Each row is a point. The ring and each string are closed loops that go straight from each point to the next, and from the last back to the first. Before rounding, they use only three directions, however many columns there are. Count how often each string passes through the ring. Passing back the other way cancels.
In the rows, zero is written as 128.

Ring (7 x 4)
[[147 184 150 119]
 [117 184 149 146]
 [ 86 151 153 155]
 [ 83 119 159 136]
 [117  95 156 100]
 [153 109 147  84]
 [166 153 148  91]]
String (14 x 4)
[[167 149 128 107]
 [147 144 141 109]
 [139 155 169  95]
 [160 173 176  79]
 [165 187 171  85]
 [145 186 172 101]
 [145 212 174 111]
 [144 208 145 138]
 [137 173 131 141]
 [134 152 131 134]
 [126 168 164 118]
 [135 190 172 111]
 [165 211 170  96]
 [179 172 133 102]]
Times through: 2
String (17 x 4)
[[101 183 179 131]
 [104 209 162 156]
 [127 209 136 161]
 [139 157 123 139]
 [129 153 150 121]
 [137 196 182 104]
 [160 212 169 103]
 [172 189 126 122]
 [165 213 156 111]
 [137 190 169 112]
 [126 162 159 118]
 [129 147 140 127]
 [113 179 170 127]
 [102 197 163 151]
 [105 182 124 178]
 [117 157 118 163]
 [117 153 152 129]]
Times through: 2

Ring (9 x 11)
[[195 102 157 162 157 115 108 121 146 135  71]
 [199 120 148 158 155 126 105 104 146 131  62]
 [175 142 125 148 144 143 107  90 133 133  76]
 [114 161 103 128 122 159 120  91 107 142 120]
 [ 62 158 122 109 105 158 142 110  92 143 152]
 [ 49 142 148 106 103 146 153 130  92 141 160]
 [ 63 116 163 117 112 128 151 150 100 145 159]
 [106  93 162 138 131 112 135 158 115 150 141]
 [155  87 160 155 148 107 118 148 132 146 108]]
String (18 x 11)
[[152 147 165 130 132 144 129  94 132 118  73]
 [119 144 100 136 128 149 115 105 109 150 127]
 [ 87 158  37 135 119 164 104  99  86 174 169]
 [ 64 183  58 114 105 179 122  84  82 157 162]
 [ 77 181 129 103 104 171 142  84  99 127 124]
 [118 148 177 117 120 145 143 104 122 117  93]
 [100 144 104 130 122 149 122 111 103 151 140]
 [ 93 154  56 135 121 160 109 102  92 167 159]
 [122 172  66 134 125 169 106  77 104 151 123]
 [166 162 138 134 135 155 117  75 132 120  65]
 [151 137 183 130 133 136 134 105 135 115  73]
 [140 126 105 148 138 136 108 115 117 153 120]
 [150 126 137 144 139 133 117 113 126 139  99]
 [184 131 207 136 143 129 132 100 151 103  41]
 [249 123 154 170 169 126  93  86 164 119  20]
 [220 125 103 172 164 133  84  91 145 143  62]
 [166 129  96 157 147 138  98 103 125 152 102]
 [142 133 153 135 134 136 126 109 126 130  94]]
Times through: 1
String (21 x 11)
[[ 98 128 128 130 123 137 129 127 106 149 141]
 [ 67 133  94 126 115 145 127 130  89 164 174]
 [ 76 140 110 123 114 147 131 122  95 154 157]
 [110 148 187 113 117 144 149 107 121 114  95]
 [ 84 173 157 102 106 163 149  90 106 119 111]
 [ 57 184  52 113 103 180 122  85  78 160 169]
 [ 80 176  76 118 110 172 122  86  91 151 147]
 [ 85 178  87 116 110 172 125  83  94 145 137]
 [ 68 166  36 127 112 170 111  98  79 173 179]
 [ 90 147  97 127 118 152 123 110  98 154 148]
 [106 142 148 123 121 144 136 112 112 133 118]
 [ 92 152 176 108 112 148 151 108 112 119 110]
 [ 95 141 163 117 116 142 144 117 111 129 120]
 [ 57 149 191  96 100 146 167 122 103 119 131]
 [ 32 140 178  95  95 143 168 138  91 132 161]
 [ 27 123 117 113 102 138 146 153  79 165 201]
 [ 74 121 125 126 117 134 135 141  97 157 164]
 [ 26 112 107 120 105 132 142 163  77 174 212]
 [ 17 118 177  99  96 130 170 163  86 145 186]
 [ 60 131 224  96 103 132 175 139 109 114 126]
 [110 130 174 122 123 134 142 123 119 127 110]]
Times through: 1

Ring (9 x 14)
[[127 129 139 164 128 135 155 183  89 103 114 137 140  96]
 [154  95 163 155 125  96 164 159 109 129  95 126 128  68]
 [177  65 177 139 129  66 161 124 137 162  74 123 123  47]
 [176  62 170 127 138  69 146 105 153 179  68 131 131  49]
 [153  82 149 124 142  85 128 102 160 174  78 141 141  69]
 [114 115 122 132 140 104 114 115 159 150 100 148 147 100]
 [ 76 151  98 148 134 127 108 142 143 115 126 152 151 130]
 [ 67 173  93 163 132 158 118 178 109  86 141 154 155 143]
 [ 92 162 111 167 132 163 136 193  87  84 133 149 152 126]]
String (28 x 14)
[[145  93 155 147 127  83 151 138 133 141  93 128 129  72]
 [173  50 188 143 112  14 170 111 161 165  75 105 103  37]
 [212  26 203 125 131  32 169  96 156 196  49 115 115  15]
 [200  60 176 121 153 108 148 115 127 185  57 142 145  42]
 [167  84 157 130 146 110 140 124 131 165  76 143 145  65]
 [127 102 143 145 126  78 139 129 148 140 100 131 130  84]
 [154  65 159 124 132  44 133  86 182 182  74 129 126  58]
 [160  70 152 114 147  76 121  82 176 192  68 143 142  63]
 [159  94 138 115 163 139 115 109 140 178  73 161 164  78]
 [137 112 131 131 150 136 122 131 130 150  91 155 157  92]
 [ 96 119 125 149 119  69 128 127 162 128 115 131 128 103]
 [ 76 135 106 145 125  85 109 121 171 127 122 141 138 121]
 [ 56 166  79 141 140 137  88 131 157 117 132 163 161 148]
 [ 87 159  95 143 149 169 104 152 122 117 121 166 168 133]
 [104 155 103 143 154 186 111 162 103 117 115 168 172 125]
 [ 47 191  74 161 136 173 102 177 114  81 149 163 164 160]
 [ 21 203  69 176 119 149 108 187 119  59 167 151 150 171]
 [ 76 146 113 164 115  95 132 159 137  97 134 133 131 122]
 [103 145 117 156 135 146 131 169 107 106 120 149 151 115]
 [119 151 117 152 150 191 130 184  78 107 115 162 167 115]
 [ 93 182 104 174 141 214 139 223  49  66 139 160 166 137]
 [ 95 159 120 176 123 151 149 203  79  75 136 140 142 121]
 [ 96 132 132 170 109  86 151 170 122  95 128 123 122 105]
 [129 120 138 152 133 125 144 161 109 121 106 140 142  93]
 [153 113 150 152 140 146 154 172  86 124  97 143 147  81]
 [172  94 170 155 133 121 171 173  85 128  89 131 135  62]
 [163  78 178 158 115  61 177 153 118 133  91 112 113  53]
 [145  83 167 155 112  46 164 138 141 136  96 113 111  63]]
Times through: 0
